Each row of a before or after table is a point. One or more steps were done to the points. Then noise was added and the rows were shuffled. The steps act on how far a point lies along the listed directions, d1 being the first. What was done? A step turns or swaps two directions, mirrors them in a line or flattens them onto one, adds a multiple of one to another, or multiplies one. Angles are multiples of 10 degrees, from the lower direction toward the higher: turns from -170 to 170, lines from 10 to 170 but not 90. Use the fewest steps. Two steps may share a direction if one is a turn and the other turns, adds or multiplies; they go together, in the order done. Otherwise the lowest direction goes first.
In the rows, zero is written as 128.

Directions:
(1): [ 96 108  80]
(2): [175 139  92]
(3): [149  72 137]
Before, 14 rows:
[[ 98 163 135]
 [159 109 113]
 [ 85 179 167]
 [121 147 150]
 [ 81  68 121]
 [ 81 166  86]
 [119 114 119]
 [127 124 217]
 [162 141 101]
 [125 185  97]
 [122 144 149]
 [183 143 187]
 [167 112 133]
 [122 132  55]]
After:
[[133 147 146]
 [106 168 141]
 [114 115 127]
 [ 88 122  65]
 [113 180  92]
 [ 81  73 155]
 [170 137 206]
 [ 67 163 106]
 [110 188 172]
 [147 103 103]
 [133 152 146]
 [146 132  86]
 [204 145 152]
 [164 107 119]]
Steps: turn d1 and d2 by -30 degrees

Directions:
(1): [134 112 143 178 139 176  70 158]
(2): [188 149 125 102  88 155  98  86]
(3): [137 150  56 120 149  93  85 150]
(4): [120  75 149  61 152 126  93 130]
(5): [103 180 130  84 125 177 137 172]
Before:
[[ 73 117 110 166 177 124 147 180]
 [ 99 151 147  26 106 121 165 111]
 [ 66 125 111  81 218 111  81 183]
 [121  84 123 104 180  90  75 166]
 [103 147 123 123 112  87 217 101]
 [144 168 147 127 110 140 166 111]
 [112 177 100 112 120 156  77 158]
 [139 115 127  63 138 126  97 128]
 [134 106 168 112 113 169 130 111]]
After, 9 rows:
[[136 106 165 114 115 164 128 112]
 [ 73 118 110 168 175 122 148 177]
 [ 69 117 109  89 219 107  80 179]
 [116 171 101 120 122 147  75 150]
 [102 148 127 124 111  87 216 103]
 [119  87 120 101 181  92  78 167]
 [139 113 126  64 138 123 100 128]
 [101 145 144  31 107 112 161 105]
 [145 161 148 130 111 137 164 112]]
Steps: multiply d5 by 0.7

Directions:
(1): [ 78 138 114 166 151 185 114 128  60 104 133]
(2): [112 164 177  72 174 120 161 174 101 138 118]
Before (10 x 11):
[[109 112  94 157 137 152  99 123  94 120 113]
 [142 128 155 103 129  78 150 149 145 148 115]
 [154 112 126 139 105  99 140 110 129 114 143]
 [ 79 156 135 139 155 152 108 138  74  82 128]
 [230 128 147  83  61  33 123 110 216 162 117]
 [159 124 119  93 126 101 136 116 153 121 122]
 [126 109 128 133 127 136 114 123 116 128 133]
 [116 105 105 166 133 169 103 114 118 112 138]
 [142  75  47 244  72 171  66  68 107 112 140]
 [ 95 127 125 122 151 130 118 120 103 119 156]]
After, 10 rows:
[[125 137 142  92 164 114 134 160 107 140 102]
 [127 118 140 116 139 130 124 136 114 130 130]
 [136  98 101 173  97 113 111 102 136 127 126]
 [137 154 166  76 137  76 136 151 159 118 117]
 [118 137 159  96 173 142 142 160 114 131 129]
 [ 78 179 177 102 209 174 152 195   8 134 113]
 [132 117  93 141 121 142 114  96 117  99 127]
 [118 117  64 231  73 186  56  65  67  92 139]
 [125 125 127 149 125 129 140 120  86 103 145]
 [123 126 139  93 144  97 128 125 136 131 150]]
Steps: turn d1 and d2 by 120 degrees

Directions:
(1): [ 62 172 108 133 166 181 161  75  98 141 152 148 117 139]
(2): [147 148 103  50 133 156 127 126 142 182  69  93  96 131]
(3): [117  51  73 119 147 121 124 128 156 179 157 160 153 168]
(4): [ 82 151 142  67 132  89 127 113 194 100 170  96 158 123]
Before:
[[172 187 179 105 105 151 117 137  86 122  55 111  85  84]
 [ 70 181 151 114 135 128 136  81 138 118 170 141 134 133]
 [ 98 182 124  73 133 142 154 105 139 111  70  89 108  85]
 [186 179 150 137  89 153 115 142 107 125  71  75  70  84]
 [102 139  97 125 140 191 158  99  90 186 114 160 109 149]
 [ 74 153 142 124 120  87 137 110 165 100 162 117 146 114]
 [196 154 162 105 107 106  96 155 124 106  74  72 120  81]
 [169 177 144  76 120 111 137 148 156 127  72  75 111 113]
 [ 34 146 166 121 140  73 140  94 196  52 217 135 185 136]
 [181  90 123 137 121 108 108 157 117 143 103 109 155 129]
 [108 181 103 130 165 196 161 112  68 142  91 127  86 147]
 [ 91 123 153 136 115  66 125 135 157  86 184 109 165 135]]
After (12 x 14):
[[148  96 132 214 113 119 129 152  72 122 134 152 126 140]
 [128 160 144  49 127  87 120 158 185  92 116  65 134 128]
 [157 188 125 116 139 164 156 126  97 152  63 106  87 121]
 [181 111 167 145  83  85  96 160 134 117 112 137 128 121]
 [161 103 135 191  96 103 121 158 106 122 103 142 119 113]
 [160 144 127  98 107 128 133 145 125 116  35  91 102  82]
 [199  50 158 241  89  95 106 183  91  96 106 181 136 134]
 [125 203 134 129 154 185 139  93  66 133  92 108  97  96]
 [120 119 134  51 103  92 121 140 195 142 135 102 154 132]
 [112 225 143 107 120 169 139  94 123 121 112  72  79  91]
 [ 96 145 104 130 164 161 145  92  96 154 139 125 150 141]
 [115 220 177  76 123 156 134 102 107 111  91 102  96  88]]
Steps: turn d1 and d4 by 150 degrees

Directions:
(1): [180 103 106 107 150 128 143 159 135 110 144 135 111 143 102 111 181 233
  82 144]
(2): [160  77  66 158 107 204 140 159  94 170 177 107 134 124 123 134 145  85
 124 103]
(3): [129 132  68  91 164 106 194 110  90 115 123  97 165  55 145 152 101 151
 163 144]
(4): [151 117 111 141 153  87  99 127 105  80 138 121 179 187 100 158 189  95
 191 152]
(5): [109  82 134 157 207 107 161 118 166 110 157 135 144 148 176 157 120  93
  55 127]
Before, 11 rows:
[[122 110 119 111 215  94 172 133 139  84 139 122 159 131 140 159 128 152
  128 154]
 [128 157 152 159  91  84  48 140 122 106 100 148 141 190  80 120 161  87
  213 156]
 [106 177 211 150  77  79  60 114 125 109 102 152 130 178 101 124 126  79
  184 130]
 [104 118 115 119 201  77 180 114 137 108 129 122 148 135 162 163  89 126
  101 161]
 [ 83  99 157 176 113 160  61 131 138 134 153 136 139 174 134 118 125  42
  106  96]
 [ 96 115 113 166  88 191 134 116 145 191 151 136 102 110 144 132  86  91
  101 102]
 [143 141 170 123 114  46  74 116 140  56 111 152 152 197  77 108 184 133
  190 164]
 [142 102 136 114 195 139 161 150 146 128 134 120 113 109 148 118 111 168
   26 130]
 [158 117 104 162 117 185 138 127 124 177 118 101 133  90 117 126 105  96
  115 116]
 [175 139 132  85 143  34  98 123 125  49 113 122 159 167 100 163 180 173
  187 166]
 [127 172 210 112 118  92  94 110 144 107  85 158 109 163 106 154 132 143
  200 144]]
After:
[[131  89 148 166 147 168 101 165 151 131 165 139 123 196 117 137 159  87
  112 119]
 [109 147 109 131 123  89 155 100  67 115 126 101 185  88 135 169  89  57
  219 132]
 [148  89 138 138 167 176 137 164 144 150 149 124 101 131 140 110 122 132
   22 112]
 [146 160 165 128 140 112 122 108 164 128  73 129 118 108 112 110 107 178
   99 147]
 [157  89  61 141 119 115 140 125  71 101 163 100 197 130 103 146 159  50
  223 139]
 [ 82 159 151 113 137  98 152  89 172 132 105 152 103  95 147 129  78 185
   93 141]
 [128 141  72 134 137  76 132 125  77  99 111 108 189 112 107 156 129  85
  240 166]
 [ 68 129 129 106 199  65 144  89 130  74 117 120 180  97 162 142  91 132
  121 141]
 [193  88  80 141  91 141  86 155  89 117 169 101 163 173 100 171 184  65
  197 120]
 [139 125 110 133 120 162 148 121  83 150 134 113 149 110 127 186 111  63
  227 120]
 [114 102 151 172 132 144 107 145 153 151 151 140 111 205 136 137 120  68
   84 129]]
Steps: mirror d1 and d2 in the line at 20 degrees; mirror d3 and d5 in the line at 100 degrees

Directions:
(1): [104 187 129  64 128 170 133 140 141 191  75 135 106 171 132 109 131  84
 107  86  84  89 127 131 103 155 173 114  93 130  49 110]
(2): [114 164 145 162 182 103 137 111 120 173  65  86 150 155 146  59 116  81
 152 171 117 142 162 111 130 167 107 146 113 149 218 113]
(3): [126 105 133 131 118 121  82 108 172 182 173 151 197 141 100 164 101 140
 208 108 130 128 156 100 123 132 212 148 118 176 140  85]
Before (13 x 32):
[[135 134 121 110 125 130 142 131 117 109 123 134  93 105 130 127 137 132
   86 118 139 116 102 139 135 142 115 116 132 107 107 127]
 [115 140 124 107 130 116 159 126 116 135 115 132  91 139 143 139 132 101
   91 114 117 101 137 126 107 133 124 110 113 112  87 132]
 [127 134 144 129 132 118 129 136 106  97 109 117  94 120 141 142 134 130
   96 131 121 128 122 152 125 129  99 122 126 130 114 168]
 [119 149 123 101 112 170 138 115 131 143  95 141 114 145 126 133 121 110
  108 100 127 110 117 136 124 128 155 140 125 131  79 111]
 [123 149 144 149 160 122 133 118 128 145 104 115 139 145 130 109 109 113
  147 139 130 145 151 115 116 138 132 137 123 161 180 118]
 [129 125 122 127 115 126 136 143 130 111 136 137 101 112 123 136 149 146
  112 126 124 132 111 150 124 113 135 110 136 110 113 154]
 [130 124 120 124 134 135 162 135 111  75  99 109  67 103 146 111 147 121
   76 129 119 124  96 129 142 117  77 121 150 101 134 161]
 [132  98 123 122 107 137 132 139 130  95 151 146 110 111 109 169 124 157
  127 105 147 129 118 139 125 118 132 120 141 128  77 137]
 [123 179 135 135 152 119 102  92 138 198  83 108 193 171 127  81 107  87
  198 149 115 112 168 107 111 178 143 153 108 167 182  93]
 [127 125 108 118 133 115 135 144 121 129 132 137 142 125 119 131 121 129
  128 136 120 125 132 134 129 134 145 128 113 126 141 136]
 [148  53 116 166  95 105  99 136 131  76 213 152 161  84 113 192 118 199
  163 139 153 154 123 115 143 112 124 146 167 134 141 137]
 [116 160 123  98 153 142 143 127 135 169  65 112 111 157 145  99 131  98
   94 118 114 115 133 140 120 153 126 107 108 111  90 109]
 [154  77 138 184 132  97 117  97 123 107 193 122 176 101 113 179 124 173
  168 169 164 148 133 116 141 101 132 146 160 139 177 113]]
After:
[[136 132 136 173 144  90  76  77 154 188 138 116 239 150 110 112  93 121
  249 161 142 135 181  91 124 162 159 170 125 188 230  84]
 [132 150 121 106 134 135 156 136 102 105  97 123  71 109 142 107 144 119
   60 123 132 113  96 146 136 145  91 109 130  93 101 136]
 [112 153 127 115 145 111 173 127 104 130  91 116  79 142 153 115 138  88
   76 130 115 106 137 129 109 140  98 111 113 103 106 139]
 [126 146 143 124 137 122 148 144  91  81  89 109  68 118 152 128 144 123
   66 136 117 127 112 162 125 128  71 114 128 113 104 183]
 [131 123 142 163 151 113 125 114 132 127 133 121 153 131 123 129 108 133
  161 141 144 155 150 112 123 127 132 140 133 164 192 119]
 [155  64 134 155 103 116  95 101 146 119 230 150 188 101  95 223 121 192
  182 132 161 132 127 115 132  90 185 142 156 149 122 100]
 [126 123 108 120 131 114 131 143 125 131 136 138 145 124 116 133 120 131
  131 135 121 125 134 133 128 134 149 129 113 130 142 136]
 [123 141 121 117 118 133 146 147 124 113 115 134  85 117 129 123 154 136
   94 123 116 125 108 154 121 118 126 105 131 102 101 157]
 [124 119 126 102 111 151 136 143 131 121 128 144 104 128 111 158 125 139
  121  93 131 118 120 140 117 131 147 117 128 129  57 129]
 [130 141 116 117 138 143 192 150  82  42  68  96  18  96 165  89 165 108
   20 137 114 122  76 149 144 115  23 106 155  66 116 188]
 [140  60 112 121  72 135  82 142 155 108 225 179 163  99  98 224 116 199
  169  96 135 130 120 115 127 111 185 139 152 145  71 118]
 [120 161 128 126 172 126 156 124 119 154  49  92 109 150 156  74 132  93
   88 146 122 131 138 140 129 156  87 112 115 107 135 118]
 [114 161 129 114 130 162 141 110 129 156  76 128 119 153 132 109 118  95
  115 114 124 115 126 132 127 140 148 145 122 137 109 106]]
Steps: turn d1 and d2 by 40 degrees; multiply d3 by 2

Directions:
(1): [107 155 138 110 112 173 126 186 153 160 100 125 196 125 115  74 141 105
  73 111 119  64 137  93  81  76  80 125 113 164 185 130 126 134  99  95
 127 159 122 148 149 141 147 139 112 174 158 191 122 129 161 127 154 114
 135  80 125 147 161 105  88 106 163 147]
(2): [170 135 123 103  91  99 113 151 117 135 199  83 148  96 107 127 121 126
 166 128  79 137 117 179  91 163  66 140 178 142 142  96 124 173 150  97
 135 125 138 171  67 162 134 113  72 127 105  83 164 152 177 108 172 103
 134 114 128 157 154 122 175 118 100 149]
(3): [176 127 120 135 110 105 144 249 199 142 139 125 158 150 143 125 143 182
 147 149 168 123 103 148 116 165 166 102  55 122 120  80 131 139  97 125
 129 152 130 101 120  79 121 118 140  88 147  95 161 128 156 174 129 129
 139 127 119 131 112 143  78 112  90 110]
Before (9 x 64):
[[ 89 113 125 134 167 141 150  59 105 102 109 150  74 139 152 131 123 114
  127 144 170 141 134  96 173 116 177 118 122 101 103 182 129  89 152 187
  134 117 118  96 152 128 118 130 162 121 118 120  86 105  71 124 104 156
  125 163 126  92 113 131 151 137 159  89]
 [ 87 147 132 116 124 141 119  66  85 142 144 109 111  93  96 111 117  83
   94 111  85 111 169  88  97  87  46 147 187 151 163 148 132 143 124 103
  116 144 140 143 126 170 137 141  96 173 122 170 109 132 130 107 138 118
  116 101 133 155 183  97 179 135 154 139]
 [ 77 123 159 149 157 142 129   7  53 106 105 135  96 145 112 133 115  88
  107 104  91 133 158  84 154  92  93 150 176 134 143 191 121 108 146 131
  126 135 122 163 172 168 143 119 101 172 118 171  85 131  77  91 109 119
  113 131 158 128 140 119 155 132 173 147]
 [185  73  98 149 140  66 167 233 215 113 139 157  86 170 172 183 141 218
  166 154 221 148 107 151 169 188 221  76  18  66  46  64 130 116  78 154
  115 131 132  67 120  42 107 108 192  25 130  74 177 123 108 192  85 157
  143 165 128  99  58 174  72 112  82  64]
 [ 91 106 136 174 172 150 135 100 148  93  75 181  75 163 166 136 148 148
  116 113 170 165 126  78 183 107 204 123  90 111 102 145 133  85 109 165
  128 133 119  85 185  89 109 136 214 103 154 143 108 103  71 148  70 162
  116 166 100  96  81 146  65 140 141  90]
 [120 116 127 145 176 101 153 118 158  95  85 157 100 170 152 129 130 159
  121 159 181 129 123 105 176 119 192 119  89  95  79 131 127  92 100 170
  128 124 132  78 154  76  98 128 163 113 156 129 113 103  92 158  85 167
  121 170 124  93  96 156  82 161 132 112]
 [ 96 135 123 101 119 145 118  55  76 124 111 125 127 118 118 127 109  95
  111 101  90 118 160 126 112 112  97 156 163 151 136 172 137 136 153 117
  119 128 118 163 137 181 131 138 136 163 122 158  94 157 127  89 135 128
  126 116 146 121 169 104 147 125 146 158]
 [155 150 120 115 106 129 136 197 161 155 148 108 180 119 130 109 132 153
  117 122 124  99 127 122  98 129 107 110 129 135 153 116 126 140 109 108
  147 147 121 125 113 105 111 119 131 139 153 126 162 135 165 136 136 120
  134 111 146 146 151 131 115 107 129 133]
 [115 103 112 160 162  98 135  63 105  98 126 147  78 142 139 184 116 139
  137 107 131 179 142 136 177 130 174 138 129 104  86 153 127 109 128 160
  147 101 130  86 137 123  94 134 133  93 119 102 115 127  79 122 100 135
  112 162 128 107  92 147 164 151 101 115]]
After:
[[ 89 117 120 162 163 132 146 113 136 117  76 163 114 161 142 151 127 135
   87  99 154 136 151  94 161  90 182 127  84 120 117 160 131  94  93 150
  142 130 124  74 180 105 100 143 150 118 150 156  99 117  81 136  95 138
  118 138 124 109  98 139 109 139 130 113]
 [156 141 117 113 112 115 122 136 127 140 170 100 148 106 128 130 119 142
  134 123 103 125 126 139 114 143 101 120 169 127 136 127 121 143 135 117
  149 126 128 134  93 125 107 113 120 135 128 102 161 142 154 114 135 116
  128 124 151 143 150 136 158 118 123 140]
 [140 134 123 122 111 101 128 131 121 136 183 100 103 100 109 132 121 134
  144 133 111 139 143 128 100 144  79 132 154 131 131 103 140 160 120 109
  120 148 145 125  98 138 127 124 100 123 115 110 142 136 143 136 139 121
  119 119 122 157 163 116 171 131 107 121]
 [ 88 136 137 127 167 149 144 134 159 118  59 152 153 157 132  85 136 122
   71 138 157  75 136  72 135  66 131 123 101 132 132 142 124  97  86 140
  127 142 128 104 171 104 119 143 144 165 176 189 101 103 115 141 110 151
  125 127 128 111 131 134  69 147 172 137]
 [136 129 115 106 104 118 131 128 117 128 127 116 135 125 129 129 117 141
  140 123 113 127 140 154 102 151 119 142 124 142 120 134 137 146 139 114
  124 138 123 147 120 150 125 129 139 129 125 120 121 162 143 115 135 126
  130 120 142 124 156 116 127 116 106 147]
 [128 128 150 151 127 124 145 136 122 129 125 125 137 161 120 122 130 137
  122 120 121 119 131 108 129 122 109 126 110 132 148 141 123 126 117 114
  127 164 124 149 159 130 140 105 102 139 140 145 117 135 118 134 119 114
  122 122 149 144 133 129 109 112 139 136]
 [ 89 130 130 119 152 172 158 142 151 128  87 147 134 149 148  92 139 117
   92 139 183  92 131  74 137  85 159 107  85 124 143 171 129  96 117 168
  132 152 113  98 166 122 132 133 156 144 151 161  91 104  98 139 119 148
  133 124 120 103 134 116 104 111 176 100]
 [ 88  91 121 139 165 146 148 112 148 118  68 176  95 151 149 141 133 127
   80 115 177 100 157  73 164  83 154 104  80  96  99 143 128  85  89 145
  111 127 123  99 174 110 126 135 187 116 141 188 112 115  78 137  86 152
  132 131 132  97 101 140  83 121 172  91]
 [ 73 136 145 151 150 193 127 155 164 128  57 170 145 151 144  79 161 115
   62  93 143 106 138  50 126  61 130 126  92 151 167 147 131  95  87 124
  132 166 115 116 194 115 130 147 183 157 176 203 105 110 113 142 108 143
  125 111 102 125 123 116  37 118 174 116]]
Steps: turn d1 and d2 by 60 degrees; multiply d3 by 0
